Rows are points. The last column is the point's height on a tilted bowl or saddle (a function of degree 2), plus a little noise. Count its main directions that bend up, bend down and stay straight.
In the rows, zero is written as 128.

Points (11 x 3):
[[111 179  86]
 [110  78 100]
 [ 89 120  98]
 [114 144 107]
 [150 102 110]
 [148 114 113]
 [195 172  73]
 [110 136 107]
 [153 189  84]
 [133 120 115]
 [ 89 141  93]]
Directions: 0 up, 2 down, 0 straight

Points, 17 rows:
[[192 177  95 109]
 [111 116 142 138]
 [122  79  63  73]
 [112 141 102 113]
 [ 96 180 130  84]
 [158 186 124  68]
 [121  90  99 106]
 [122 147  96 104]
 [ 81 135 162 155]
 [155 149 149 132]
 [137 116 160 149]
 [171 129 171 183]
 [103 103 125 134]
 [117  89 173 153]
 [144 110 105 119]
 [ 81 100 168 168]
 [118  85 171 151]]
Directions: 1 up, 1 down, 1 straight

Points, 26 rows:
[[ 78 145 170 106 136]
 [149 112  74  63 193]
 [147 144 135  60 159]
 [136  97 180  78 143]
 [192 111  87 104 152]
 [ 80 186  97 149 145]
 [161 146 162 131 141]
 [ 91 155 117 148 148]
 [180  84 102 129 129]
 [131 146 131 107 139]
 [150 151 132 120 144]
 [ 97 146 126 146 149]
 [ 99 100 172  72 157]
 [178  99 147  99 112]
 [154 143 138 200 205]
 [118 174 128  91 141]
 [141 108 103 177 179]
 [122 113 157 102 136]
 [ 70  83 191 140 191]
 [ 84  80  95 141 175]
 [131 159 168 106 149]
 [151 110  88 125 156]
 [129 144 128 136 146]
 [ 94 147 142  94 128]
 [109  92 161 149 157]
 [154 122 117 152 150]]
Directions: 3 up, 1 down, 0 straight

Points (24 x 5):
[[128 136 119 109 131]
 [117 137 122 116 132]
 [129 150  88 143 157]
 [ 99 131  60 116 168]
 [142 130 141 191 173]
 [149 144 116 140 146]
 [101 146 136 164 156]
 [105 120 134 111 132]
 [119 109  92  98 143]
 [ 88 199 123 139 166]
 [129 127  91 130 149]
 [146 158  82  77 146]
 [149 157 104 147 156]
 [150 190  79  45 162]
 [113  72 133 161 170]
 [145 102 105 142 155]
 [199  98 139 170 184]
 [176 165  71 104 170]
 [ 85 155 118  99 137]
 [109 120  84 194 198]
 [108  86 136 142 152]
 [ 76 166  81  91 154]
 [ 94 139 149  80 130]
 [110 124 143 170 158]]
Directions: 4 up, 0 down, 0 straight

Points:
[[150 115 143  70 120 102 159]
 [ 68 143  98  82 101 116 151]
 [ 74  87 150 138 169  42 201]
 [140 106  83 159 110 116 109]
 [ 89 125 136  78 116 155 161]
 [118 118 169 168 131 165 155]
 [113  83 141  87 100 108 152]
 [113 121 138  96 110 121 138]
 [114 155 122 119  50  80 151]
 [188 204 107 155 126 141 169]
 [ 87 171 137  92 110 123 151]
 [103 108 120 105 125 103 135]
 [ 69 158  87 168 187  90 163]
 [110 142 149 117  70 181 152]
 [142  83 129 122 110 146 141]
 [142 148 104 161 134 150 131]
 [132  97 142 149 116 123 134]
 [147  85 171 122 108 100 159]
 [119  89 157  85 103 133 155]
 [100 198 126 130  73 146 148]
 [ 85 222 120 129 135  69 175]
 [151  78 195 192 108 117 189]
 [116 103 149 155  97 132 134]
 [ 79 140 140  95  93 121 147]
 [134  73 132 145 121 146 143]
 [108 125 129 129 127  78 134]
 [112 138 152  58 105 124 163]
 [131 107  93 146  63 147 126]
 [ 69 154 125 112 130 133 151]
 [140 151  87  53 171 109 194]
 [ 95  94 104 136 116 127 123]
 [108 134 126 167 191  62 180]
 [ 81 163 127 141 163 131 158]
 [113 114 107 142  91 125 116]
 [135 118 130 122 105 161 136]
 [107 149 146 162 125 177 149]
 [102 137 128 139 129 111 127]
 [195  79  97 110 105 157 167]
 [144 164  57 104 139 106 143]
 [116 149 186 176 120 106 154]
 [134 163 133 106 151  76 157]
 [ 64 163 129  92 168 167 205]]
Directions: 5 up, 0 down, 1 straight
